Rows are points. Each copy is the shape, with its points in the same order, turned, moved and blurred by noise. Say if it was mirrored as well.
(in the rows, 128 means zero)

Shape (8 x 3)
[[132 147 126]
 [125 136 135]
 [125 155  21]
 [147 121 133]
 [118 180 160]
 [ 95 124 190]
 [ 97 148 127]
 [173 124 184]]
Copy 1 (8 x 3)
[[118 136 107]
 [111 130 119]
 [135  52  38]
 [137 127 133]
 [ 91 169  93]
 [ 81 158 167]
 [ 90 118 102]
 [155 185 153]]
Copy 1 is: only turned
Copy 2 (8 x 3)
[[152 127 125]
 [146 129 134]
 [171  29  85]
 [164 137 144]
 [126 155  96]
 [101 172 157]
 [119 122 114]
 [175 188 159]]
Copy 2 is: only turned
Copy 3 (8 x 3)
[[123 114 106]
 [123 119 116]
 [209 131  42]
 [137 100 130]
 [ 78 116  90]
 [ 75 140 152]
 [116 143 100]
 [ 94  71 153]]
Copy 3 is: mirrored

Shape (8 x 4)
[[180 122 125 144]
 [181 184 135 114]
 [ 58 156  93 161]
 [163 112 149 165]
 [164 134 143 165]
 [157 151 153 166]
 [ 36 136 122 108]
 [106 126 154 158]]
Copy 1 (8 x 4)
[[116 102 155 113]
 [ 77 142 132  94]
 [129 162  99 213]
 [156 118 164 119]
 [130 137 162 119]
 [133 156 155 113]
 [151 141  43 189]
 [166 142 125 142]]
Copy 1 is: mirrored
Copy 2 (8 x 4)
[[136  85 139 129]
 [109 130 187 146]
 [201 152 103 212]
 [174  94 136 110]
 [170 102 157 122]
 [174 115 166 123]
 [177 202  70 182]
 [192 138 119 130]]
Copy 2 is: mirrored
Copy 3 (8 x 4)
[[145 105 136  83]
 [177 157 140  54]
 [154 166  69 169]
 [145 101 158 114]
 [161 109 150 106]
 [181 123 152 113]
 [102 205  93 167]
 [139 144 143 147]]
Copy 3 is: only turned
Copy 4 (8 x 4)
[[138 105 192 144]
 [169 161 186 168]
 [ 84 150  76 142]
 [144  85 166 157]
 [139 105 170 163]
 [151 108 159 166]
 [127 156  67  88]
 [146 102 110 137]]
Copy 4 is: mirrored

Shape (10 x 6)
[[134 115 160  93 147 125]
 [165 133 117 147 145 157]
 [ 97 141 154  85 103 162]
 [110 108 158 141 123 101]
 [137 133 138  97 126 161]
 [171 133  40  84 169 103]
 [114   7 107 115 102 129]
 [137 133 153 110  94 120]
 [124 133 163 150 103 146]
 [100 137 153 158 123  97]]
Copy 1 (10 x 6)
[[160  93 108 118 168 124]
 [ 91 127  78 119 133 148]
 [151  78 121  67 133 113]
 [154 143 144 116 137 114]
 [121  87 100  90 138 120]
 [108  87  45 190 103  91]
 [ 74 122 167 128 173  34]
 [136  90 140 118 120 138]
 [129 122 146  87 126 155]
 [163 166 137 108 111 133]]
Copy 1 is: only turned
Copy 2 (10 x 6)
[[132 125 146 123 115 106]
 [ 95 110 165 117 177  84]
 [113 119 153 170 136 162]
 [164 150 140 113 152 119]
 [ 97 111 148 144 141 119]
 [ 33 146 162  50 128 106]
 [135  99  37  74 160 134]
 [123 156 130 157 145 115]
 [157 134 145 156 176 116]
 [169 165 167 112 164 127]]
Copy 2 is: mirrored
Copy 3 (10 x 6)
[[148 148 119 159 103 143]
 [127  93 130 117  83 100]
 [128 151  71 147 146 121]
 [101 168 149 143 111 126]
 [137 120  91 134 116 127]
 [225 119 157  68  91 106]
 [112 124 174  95 174 197]
 [112 166  98 124 103 134]
 [ 81 137 110 139 105 111]
 [ 95 179 148 145 106  95]]
Copy 3 is: only turned

Shape (14 x 8)
[[135 148 165  95 159 122 176 170]
 [ 46 120 101 130 124  98  70 149]
 [163 110 126 114 132 175 161 101]
 [174  90 145 148 161 152 160 115]
 [ 95  78 107 169  88  87 119  76]
 [142  69 129 103 137 129 181 132]
 [131 116 150  78  87  85 137 109]
 [ 73 179  97 155 189  87 119 152]
 [ 91  97 149 112  88 114 145 105]
 [100 107 102 109 119 123 160  87]
 [104 154  65 156 149  71  80 138]
 [137 163 175  87 146 140 154 158]
 [150 185 150 114  98 128 183 193]
 [ 96 176  69 139 154  91 100 189]]
Copy 1 (14 x 8)
[[113 118 125  80  88 156 149  75]
 [ 96 155 212 140 111 134 108 175]
 [157 108  78 124 150 131 146 119]
 [132  87  77 113 111  95 133 113]
 [164 149 157 127 127  67 162 212]
 [152  95 102 131  82 135 186 121]
 [197 156 149 107  99 139 146 127]
 [ 62 104 211  67 131 123  88 138]
 [153 170 154 119 113 113 182 150]
 [151 118 157 128 139 120 180 146]
 [121  94 197  96 116 127  76 200]
 [131 148 124  82 110 163 130  68]
 [114 150 113  46 102 206 137 121]
 [ 82  96 194  82 111 168  82 175]]
Copy 1 is: mirrored
Copy 2 (14 x 8)
[[108 164 131 140  91 161 138  63]
 [ 75  93  82 112 110 144 140 177]
 [131 150 142 150 181  84 135  73]
 [133 154 146 194 165 119 135  94]
 [143 142 100 147 152  96 166 205]
 [ 95 175 135 169 137  92 162  96]
 [144 150 145 105  94  95 154 125]
 [ 75 124 114 116 148 218  95 153]
 [135 157  91 119 108  85 148 142]
 [106 167 106 117 161  97 137 130]
 [ 88  97 138 110 164 186 142 182]
 [119 142 132 128  89 147 115  51]
 [158 146 130 113 110 188 171  41]
 [ 74 101 125 106 138 228 157 140]]
Copy 2 is: only turned
Copy 3 (14 x 8)
[[128 172 186 137  83 121  88 108]
 [151  37 136 166 109 136 156  95]
 [137 166 119 117 166 138  78 119]
 [101 180 142 126 165 106  93 132]
 [128  99 114 195 195 152 155 145]
 [144 165 187 141 178 132  91 120]
 [191 154 141 156 131 174 125 130]
 [ 71  86 147 158  77 136 149  61]
 [170 130 127 200 145 146 102 139]
 [144 126 146 171 178 168 101  96]
 [ 92  60 134 126 120 180 184  92]
 [149 172 155 132  70 132  80 102]
 [112 158 173 126  50 175  76 164]
 [ 94  53 167 111  73 158 143  98]]
Copy 3 is: only turned
Copy 4 (14 x 8)
[[122 156 139 114 194 104 112 152]
 [110 163  94 134 111 202 187 100]
 [149  93 163  89 125  91 114 109]
 [ 96 110 169  93 129  89  88  98]
 [107 155 115  88  28 157 130 106]
 [149 152 135 101 129  98  81  92]
 [161 141 111 107 106 153  91 165]
 [ 60 163  96  83 169 158 197 120]
 [153 166 141 110  82 148 123 135]
 [156 147 123  68  99 131 136 107]
 [ 64 126  56  93 122 176 178 108]
 [134 131 154 120 189 120 123 169]
 [128 141 114 142 169  65 143 193]
 [ 77 138  56 124 168 147 196 118]]
Copy 4 is: mirrored

Shape (15 x 9)
[[108 141  91 172 137 158 124 122 157]
 [128 165 158 106 126 156 133 113 171]
 [118 119 149 111 135 135 160 129 131]
 [136 117 133 145 134 156 109 125 130]
 [115 183 105 116 135 154 109 122 147]
 [116 121 146 111 146 160 121 122 126]
 [124 121 159 139 106 125 123 109 120]
 [116 141 106 115 134 129 108 126 125]
 [130 119  63 117 132 133 132 111 130]
 [116 168 154 145 125 159 134 133 125]
 [105 146 150 119  24  78 145 202 147]
 [119 131 146 114 137 141 113 121 123]
 [189 136 138 164 140 155 141 182 151]
 [119 130 159 117 147 130 155 162 199]
 [127 146  99 112 142  94 123 123 126]]
Copy 1 (15 x 9)
[[138 130 117 160 146 165 171 115 117]
 [127 147 160 152 118 148 109 164  80]
 [131 136 136 114 130 100 124 151 110]
 [111 155 119 156 126 119 142 113 120]
 [120 107 144 161 141 159 122 118  75]
 [117 142 124 154 133  96 126 136  91]
 [136 156 130 142 104 110 106 120 130]
 [119 105 131 143 138 128 114 114 108]
 [109  91  86 118 127 144 143 118 112]
 [145 159 164 145 134 128 135 115  87]
 [122  98 249 101  84 132 121 113 179]
 [113 134 128 148 130 105 108 123 104]
 [ 71 190 158 109 164 147 156 123 129]
 [114 142 173 142 163 135 141 189 128]
 [122 103 123 118 149 147  93 118 126]]
Copy 1 is: only turned
Copy 2 (15 x 9)
[[108 112 136  77 136 144 150  88 135]
 [ 77 105 110 135  94 112 114  85 144]
 [ 99 129 156 164 116 137 133 110 126]
 [126 144 120 118 126 135 129 107 133]
 [109  77  94 117 114 148 136  97 126]
 [122 135 131 151 117 150 111  87 122]
 [115 157 122 154 127 105 159  99 137]
 [130 104 113 134 122 138 141 114 118]
 [135  82 153 118 154 145 135 137 148]
 [ 89 138 100 127  99 144 150  95 126]
 [ 19 129 112 156 128  89 173 187  73]
 [127 129 116 153 115 136 129  96 122]
 [ 86 169 134  85  80 153 120 145 143]
 [ 60 121 163 127  86 118  99 108 102]
 [138  74 136 139 111 125 146 142 115]]
Copy 2 is: only turned
Copy 3 (15 x 9)
[[117 118 141 170 157 126 140 152 121]
 [141 174 143 157 109 126 117 144 184]
 [150 144 147 134  91 159 112 121 138]
 [122 124 155 121 145 143 121 125 148]
 [101 149 135 160 108 115 160 140 157]
 [118 143 168 131 111 161 121 118 159]
 [123 129 120 118 119 162  95 137 162]
 [ 94 137 137 129 108 135 140 129 134]
 [ 95 111 147 146 104 101 119 120 102]
 [143 133 124 150 128 158 144 139 173]
 [177 138  85  62  68 137 132 224 131]
 [111 150 141 127 112 156 123 122 155]
 [190 135 145 105 169 103 146 113 143]
 [182 195 154 141 121 138 122 151 128]
 [102 146 108 131  98 124 129 115 113]]
Copy 3 is: only turned
